Each point is reached from the start by the listed moves, each made once or not at all, plus a little noise. Is the number of moves made odd or even? Then give how often each move was made.
In the rows, 128 means zero.

Moves:
(1): [149 115 104]
(2): [115 168 103]
(3): [185 146 156]
Start: [136 139 131]
Points:
[183 194 128] -> even (0, 1, 1)
[124 177 103] -> odd (0, 1, 0)
[159 123 106] -> odd (1, 0, 0)
[213 146 136] -> even (1, 0, 1)

Moves:
(1): [166 128 123 134 127 136 133 120 112 136 130 135 122 137]
(2): [122 168 130 140 122 113 131 121 150 110 115 132 145 137]
(3): [137 116 166 116 125 150 131 112 127 128 124 114 127 152]
(4): [125 123 143 161 135 129 134 134 134 125 134 124 129 116]
(5): [139 129 134 125 147 109 142 138 124 116 126 123 137 132]
(6): [121 119 113 125 138 170 120 120 126 115 142 128 147 128]
(7): [119 129 130 120 110 130 150 111 118 118 166 136 131 118]
(8): [135 124 130 122 106 154 130 161 113 121 133 122 125 123]
(9): [138 128 132 121 132 119 131 135 167 120 119 140 120 119]
(10): [129 125 128 122 125 141 137 133 126 158 141 125 143 136]
(11): [136 134 131 121 115 126  88 128 129 122 161 131 131 123]
Start: [124 124 123 129 154 120 135 131 118 137 160 142 131 131]
Points:
[164 168 148 161 140  94 145 114 117  94 225 154 158 124] -> even (1, 1, 0, 1, 1, 0, 1, 0, 0, 0, 1)
[151 121 110 119 130 168 117  97  92 115 247 160 150 127] -> even (1, 0, 0, 0, 0, 1, 1, 0, 0, 0, 1)
[140 123 137  97 117 141 141 162  89 134 249 144 159 123] -> odd (0, 0, 0, 0, 1, 0, 1, 1, 0, 1, 1)
[189 117 178 144 164 129 122 126 105 125 193 129 140 150] -> odd (1, 0, 1, 1, 1, 0, 0, 0, 0, 0, 1)
